Rows are points. Examples show where two turns around zero, p and q, send a point. Where does a point land after both, in the order given? Backwards means that the second turn is done in reverse. Each puzzle has new turns, and all numbers are rounded.
In the rows, zero is written as 128.

Turn p:
[147 131] -> [147 124]
[ 85 172] -> [103 184]
[153  81] -> [135  75]
Turn q:
[110 132] -> [110 128]
[ 47 138] -> [ 47 118]
[154 146] -> [149 152]
[153 129] -> [152 135]
[175  96] -> [181 108]
Where do these land?
q, then p backwards: [129  80] -> [156  89]
p, then q: [108 114] -> [107 116]
p, then q: [147 190] -> [154 188]

Turn p:
[ 64  90 117] -> [ 62 100 106]
[116 149 132] -> [118 149 135]
[196 151 167] -> [194 136 175]
[136 121  96] -> [138 126  96]
Turn q:
[114  97 103] -> [115 108  93]
[104 205 198] -> [103 192 209]
[122 106 107] -> [123 113 101]
[183  92 143] -> [168  76 144]
[112 107 114] -> [112 115 106]
[133 160 104] -> [146 162 115]
Where do these land?
p, then q backwards: [115  85 129] -> [121  84 134]
q, then p: [ 73 184 147] -> [ 87 191 157]
p, then q: [185  94 132] -> [169  76 130]
p, then q: [139 150 104] -> [152 151 120]

Turn p:
[128  75 160 109 102 142] -> [ 98  91 171 118 103 145]
[129 120 153  92  81 100] -> [115 117 165 120  88  87]
[177  83 102 121 177 146] -> [171  72 117 105 151 170]
[ 86 117 119  81 148 130] -> [ 97 126 122  72 144 116]
[149 172 119 162  97 161] -> [148 169 108 163  91 152]
[132 195 160 179 210 102] -> [174 191 136 161 219 125]
[ 96 133  83 152  83 115] -> [ 94 128  78 157 101 103]
Turn q:
[ 86 105  89 195  72 150] -> [128  77  89 180  68 165]
[174 148  95 165 162 142] -> [173 123 101 146 181 148]
[162 166 127  70 160 138] -> [137 178 122  75 168 123]
[119 153  97 139 171 103] -> [123 143  92 153 166 102]
[139 106 138 150  79 115] -> [155 100 148 138  86 125]
[123  80 120 180 117 178] -> [124  67 129 151 122 186]
[122 138 209  72 132  95] -> [101 178 201 100 120  89]
[ 85 182 149  88 132 100] -> [ 95 199 125 128 111  95]
[142  74 127  94 128 132] -> [115  87 144  82 132 119]
Where do these land?
p, then q: [200 201 182  66 154 121] -> [203 196 196  80 149 111]
p, then q: [122 118 145  82  57 129] -> [122 135 154 121  48 106]
q, then p backwards: [114 135 132 172 161 155] -> [120 113 138 184 145 142]
q, then p: [119 102 111 182 151  87] -> [120  85 119 178 168 131]
q, then p: [137 103 140 114 106 134] -> [117 116 155 114 108 127]
p, then q: [ 85 127  76 110 146 130] -> [100 124  72 105 135 101]
p, then q backwards: [190 177 120 155 152 151] -> [178 186 119 166 106 143]
p, then q: [ 52 106 118 115  73 119] -> [ 71 129 100 155  68  94]
p, then q: [134  82 129 156 153 126] -> [103  89 138 135 156 151]

Turn p:
[138  58  99 139 119 115 153 140] -> [127  79  87 113  83 114 149 118]
[116 146 118 124 155 213 141 132] -> [131 129 124 112 152 215 128 145]
[146 113 143 158 132 105 122 122] -> [139 110 119 158 133 101 135 123]
[146 102 106 120 129 133 113 114] -> [123 116 102 129 114 133 106 107]
[144 148 125 129 104 131 148 129] -> [147 158 122 127 119 130 145 126]
[140 131 145 127 112 119 143 122] -> [144 138 139 138 116 120 142 119]
[ 31 157 135 126 124 112  52 111] -> [ 28 149 172 147 153 111  92 169]
[152 165 130 127 119 112 133 165] -> [166 158 127 112 138 105 128 150]
[126 148 133 121 157 109 140 108] -> [126 130 145 121 160 119 136 102]
[141 109 146 110 131 132 135 138] -> [149 110 142 123 111 132 121 123]
Turn q:
[114 158 149 110 136 147 131 134] -> [126 147 157 118 141 140 148 111]
[134 101  89 100 119 140 172 165] -> [120 114 101  82 113 163 146 170]
[140 123 134 109 151 145 102 152] -> [132 132 150 105 160 128 109 144]
[136 102 135 136  84 110 124  74] -> [148 111 103 137  80 104 106  92]
[144 103 120 144  83 163 147 151] -> [149 126 123 123  88 176 108 152]
[177 125 145 126 137 153 149 153] -> [173 110 149 117 138 151 137 157]
[122 166 112 133 147 110 105 117] -> [120 154 114 148 161 108 137 116]
[ 83 128 126 156 146 111 120  77] -> [ 87 112 116 167 131 110 125  81]
[103 146 143 139 149  73 103 129] -> [ 98 144 139 157 139  73 137 130]
Where do these land?
q, then p backwards: [159 151 120 163 160 156 112 132] -> [149 158 154 156 161 154 111 122]
q, then p: [111  87 102 155 117 122 142 103] -> [ 85 119  93 135  97 130 126 140]
p, then q: [121  84 152 133 166  98 116 132] -> [111  83 135 127 107  93  98 141]
p, then q: [138 144 115  89  95 170 168 104] -> [166 154 127 113 122 172 145  78]
p, then q: [101 162 121 153 156 144 123 138] -> [101 120 150 123 167 145 143 147]
p, then q backwards: [ 87 116 162 164 109 106 156 110] -> [102 148 160 146 151  90 170 137]
q, then p backwards: [156 122 125  87 113  96 137 147] -> [131 132 112 125 114 104 151 179]
q, then p: [146 127 131 105  87 120 128 161] -> [158 167 136 109 109 119 114 141]
q, then p backwards: [155 154 113 144 129 111  97 134] -> [155 162 130 153 122 118 107 136]
q, then p: [106 134 139  87 149 157 100 119] -> [112 125 174 127 149 142 104  98]

Turn p:
[ 78  85  68  83 123 143  94 125 152] -> [118  78 183  83 163 125  77 115 109]
[143 133 138  82 163  96  93 104 152] -> [134 161 175 150 151  87 113 101 137]
[166 125  68 135 101 106 198 125  76] -> [168  83  51 100 149 100 174 115 123]
[ 69 134 127 153 134  79 128  95 156] -> [ 54 127 117 140 131 119 106  82 122]
[146 101 108  68  61 107 172  75 132] -> [129 109 112  57 126  34 132 130 143]
[173 154 141 167 175 179 143 137 145] -> [172 155 104 161 118 179 116 137 178]
[118  91 153  88 177 169  93 155  99] -> [160 119 215 130 118 164 150 128 133]
[153 184 162 113  71 134 174 178 110] -> [138 186  82  87 125 132 180 182 108]
[128 110 181 176 151 127 112 152 170] -> [ 87 141 142 184 119 159 123 162 163]
[166 123 125 176 116 106 107 159  75] -> [152 102 100 182 121 131 164 155  88]
[ 68 167 136 168 137 163  95 104 142] -> [ 98 147 127 133  87 180  73 101 106]
Turn q:
[136 141 180  71 193 102 144 180 134] -> [114 175 162  37 141 158 141 160 124]
[ 82 112 119 129  88  85  94 147 166] -> [ 81 113 112 117  75  99  80 127 136]
[ 93  88 140  78 125 165 134  68 158] -> [101  68  82 104 165 161 131 103 163]
[ 74 168  73 102 166 162 148  99  99] -> [114 133  77 158 151 204 133 132  74]
[161 133 152 185 120  98 158 173  77] -> [175 139 205 148  97 111 137 163 114]
[131 127  82 131 137 114 135  80 125] -> [106 113  95 163 142 119 160 139 109]
[171 117  85 160  69 173 151  99 148] -> [140 120 119 212 135 113 147  93 183]
[174 177 160 142 107  93 135 144  77] -> [193 156 151 121  80 111 167 150 114]
[164 125 181 171 114 133 125 121 176] -> [134 120 173 113 124  86 146  70 153]
[ 92  91 107 112 160 156  56 168 120] -> [121 141 102 108 172 120  37 142 110]
Where do these land?
p, then q: [137 140  89  91  86 173 140  85 167] -> [118 168  63  82 127  89 121 150 148]
p, then q: [165  98  97 169 121 113 144 183 169] -> [ 83 162 171 144 176 121  82 139 111]
p, then q: [ 83 119 177 114 116  79 106 142 134] -> [131  92 150 106  84 175 116 129  90]
p, then q: [192 166 162 148 180 133 101  98  70] -> [169 134 156 193  99  84 190  92 137]
p, then q: [ 79 115 107 109 137 162  69 143 149] -> [182 109 122  72 153 126  91 113 123]
q, then p: [117 114  81  88 120 106 184 111  74] -> [134  93 106 111 156 201 140 178 137]
p, then q: [131 101 153 156 100  74 121  88 139] -> [ 90  91 138 144  77 108 105 147 104]
p, then q: [ 89 184 118 193 145 107 140 181 183] -> [121 148 106 170 169 176  77  89  58]
q, then p: [154  92 129 156 100 185  82  77  79] -> [166  82 120 209 156  93 119 124 168]
q, then p: [164 153 161  96 143 189 156 180 124] -> [173 208 131 122 115 141  98 133 169]
p, then q backwards: [121  95 142 121 186 124 162  75 121] -> [149 124 160 144  75 153 148 113 183]
p, then q backwards: [104 159 119  94 100  92 132 173 128] -> [138 141 122 116 206 114 117 120 133]
